Every row gives one point. To make a cloud, some directions were put in groups of two or more. Within a group, all points are equally far from the middle, so they leave a hole (a ring in 2 directions, a hollow ball in 3). The other directions are filled evenly. Then the cloud was stretched, turned, moved and blurred a little. How many holes are there, and how many directions does each take, smallest first?

Cloud, 20 rows:
[[-39  18  45]
 [ 36 -12 -33]
 [  1  37  39]
 [ -9 -43  57]
 [  7  49 -20]
 [-15  50  38]
 [-34  25  15]
 [  2   0   9]
 [ 35  63   5]
 [-35 -17 -12]
 [ 44 -15   6]
 [  1  -9   2]
 [  2  17  27]
 [ 34  38 -11]
 [-18 -21  27]
 [  6 -10  18]
 [-36  13   3]
 [-43 -35 -18]
 [ 47  -4   5]
 [-11 -10  41]]
Holes: 0

Cloud:
[[-40   1  -8  30]
 [ -5 -23 -58 -23]
 [-12  13 -60  14]
 [-12  44  21  22]
 [  8   5  16  58]
 [ 22 -12  38  18]
 [ 36  38  20  14]
 [ -3 -34 -55 -20]
 [-12  11 -61   5]
 [-19  30  19  41]
 [ 17   9 -34  54]
 [ -5 -55 -31  -1]
 [-16  32  -6 -24]
 [  1  48 -28  -6]
 [ -3  25 -57  16]
 [ -1 -24  27 -26]
 [ -4  51  -7  -4]
 [ 45  38 -12  12]
 [ -2  45 -29 -10]
 [  8 -49   7  16]
 [ -9  41 -17 -18]
 [-38 -22   6  -1]
 [ -5  49 -14  -9]
 [ -4  43 -28 -14]
 [ 18 -19  24  40]
 [ 17  56  -5  10]
 [  7  -6 -14 -49]
 [ 29  -9  30 -17]]
Holes: 2 (2, 2)

Cloud (50 x 6):
[[ -2  11 -14  -2  19  33]
 [ 27  14  27 -31   4 -48]
 [-29 -21  42  13 -12  -6]
 [-31 -43 -50  -3  37   6]
 [-39 -17 -46   7 -35 -39]
 [-13  25 -58 -45  -2 -27]
 [ 22   8 -11  11 -11  13]
 [-20  33 -15 -29 -17  16]
 [-40 -20 -21  47 -24 -26]
 [ -1 -16 -43  21 -26   7]
 [ -5  13  43  44  12  -1]
 [-48  35  27 -20 -10   8]
 [ -7  11  -8  17   2 -63]
 [ 18  35 -18  11 -17 -40]
 [-43 -30  14  12  52  26]
 [-18 -22  -7  40 -48 -11]
 [-57  17 -14   9  42   9]
 [-15   6 -29  63  11 -20]
 [ 17  22   7  20   6 -50]
 [-31  46 -30 -12   0 -22]
 [-64 -11  10  -8  12  19]
 [-18 -14  28  15   3 -37]
 [-60 -28 -21  13 -35 -31]
 [-42 -31   5   7   7 -35]
 [ 39  -4 -40 -26  45   6]
 [-28 -43 -19 -41 -14  -9]
 [ 38  -3  19 -21 -12 -50]
 [ -7  -6   0  -5 -15 -71]
 [ -2 -24  -3  10  43  44]
 [-21 -38 -28   6 -23  30]
 [  2 -17   8  52  12 -31]
 [-16  40 -17   7  37   2]
 [-17 -32  37  24  40   3]
 [ -6 -49 -59 -29  34 -17]
 [-43  -7 -13   7  38 -40]
 [-29  17 -37 -21  35 -41]
 [-20 -33 -36  13 -51 -17]
 [ -1   9 -56 -29   7  -1]
 [ -2  -8   4 -23  46  13]
 [-22 -11  19  12 -11 -49]
 [  8 -54 -24 -18  23  10]
 [-23  19 -24  22  37 -50]
 [-44  13 -17  40 -52 -29]
 [ 38  21   5  24  41  -8]
 [ -6  27  31 -20   7  -4]
 [-50  26 -14  13   2 -42]
 [ -1  17 -53  31  28 -17]
 [ 14  -8 -54 -10  12   9]
 [-12   3  35 -36 -18  -5]
 [-13 -36 -54   1 -12 -45]]
Holes: 1 (4)
